Rows are points. Examples show where two turns around zero, p and q, send a point. Where does a point land after both, in the order given? Backwards means that the second turn is done in reverse. Each puzzle has new turns, and all numbers are rounded.

Turn p:
[ 21 -21   5] => [ 28 -11   5]
[-33  11  19] => [-32   5  23]
[  0 -54 -20] => [ 18 -54  -7]
[-15  48   7] => [-31  40  -1]
[ 27  16 -11] => [ 17  20 -20]
Turn q:
[-48  12   6] => [-44 -21  10]
[ 34   7 -27] => [ 25  15 -33]
[-13   4  -1] => [-12  -6   0]
[ 34  13 -19] => [ 19  22 -29]
[32  5 24] => [17 34 13]
[-39 -41  17] => [ -4 -43  40]
Where do these land?
p, then q: [ 12 -16  16] => [16 16 13]
q, then p: [ 15  -2 -47] => [ 17 -17 -43]
q, then p backwards: [-51   1  -1] => [-48 -17  -6]
q, then p: [24 17 31] => [-11  41   6]

Turn p:
[-17  29 -33 -13] => [ 10  39 -20 -19]
[53 -4 24  3] => [  8 -26  52  -5]
[-28  25  23 -17] => [-25  -3 -22 -33]
[-16   0  18  20] => [-29  -4  -3   9]
[  8 -50 -31   8] => [35 -6 -6 48]
Turn q:
[ -2 -25 -23  11] => [ 15   1 -27 -17]
[  0  -4  12 -35] => [ -6 -31  19  -5]
[ 16 -24 -24  24] => [ 33  13 -25 -11]
[-37  22  54 -32] => [-55 -34  24  32]
[ 31 -11  10  23] => [34 10 -3 22]
[ -8  42 -29   9] => [-21  41  12 -21]
Where do these land?
p, then q backwards: [-23   5  16 -20] => [-24 -18 -16  -5]
p, then q: [-38  -5 -17 -33] => [ 16  15   6 -48]
q, then p: [ 35 -26   4 -11] => [ 19 -22  33  10]
q, then p backwards: [-25  -2   1  18] => [-30   1   0   7]
q, then p: [51 28 -4 46] => [-25  25  57 -32]

Turn p:
[-36 -36  30 -15   4  46] => [-24 -46 -26  15  19  44]
[  7  17  13 -16   1 -54] => [-14  -2  26 -30 -28 -34]
[  9 -37   5  23 -14 -20] => [  2 -12  -7  35 -28 -19]
[ 16  16  -3 -31 -35  29] => [  1  20 -43 -31  -3  18]
[-35 -11 -20 -19  -1 -18] => [-22 -15  -7  -3  26 -31]
[36 -4 17 14 37  3] => [ 38 -14  29   2 -19  19]
[-11   7 -21  -5   6  41] => [ 10   8 -16   0  38  22]
[ 15  48 -21  51   3 -29] => [ 11  60  46  12  -7 -19]
Turn q:
[ 41 -22 -34 -24  31  27] => [ 33 -55   4  25  10  27]
[-14  39 -10  36  -4   2] => [  5  40  16   3 -34   7]
[  4 -50 -25 -12  18 -29] => [ 17 -28 -19  34  24 -35]
[ -7  -5 -15  -6 -46  -4] => [-28 -16   0  -5 -29 -24]
[ 20 -40  50   8 -46  11] => [-48 -20  39 -30  34 -22]
[21 -6 38 13  5 12] => [ -3   4  28 -19  31  10]
[-35  37  17  23  -6  -5] => [-14  53  -3 -11 -18   5]
[-31  13 -13 -11   5   7] => [ -9  11 -26  12 -16  14]
[  2  34  -8 -27  43 -20] => [ 47  11 -38  -9  -2  19]
Where do these land?
q, then p: [  9 -22 -19   6 -12 -11] => [ -6  -9   8  18 -21 -18]
p, then q: [ 45 -12  -5  15  29 -15] => [  8 -21  35 -35  13 -19]
p, then q: [ -4  22  -8  21  -9 -15] => [  3  28  -4 -21  -9   2]
q, then p: [-13 -22   8   3   5  14] => [-5 -5 18 16 16  8]
q, then p: [ 48 -23  11 -25 -22   3] => [  4 -61 -13   0 -11 -10]
p, then q: [-14  38   6 -26  87 -18] => [ -5 -12 -27 -37  86  23]
q, then p: [ -9  29 -23  -4 -17  40] => [-23  15 -42  16   3  24]
q, then p: [-30  -2  60 -11 -24  10] => [-31 -16  12 -30  55   1]
p, then q: [-33 -10 -30  21 -36  -7] => [ 22  45  -6  24 -22 -15]
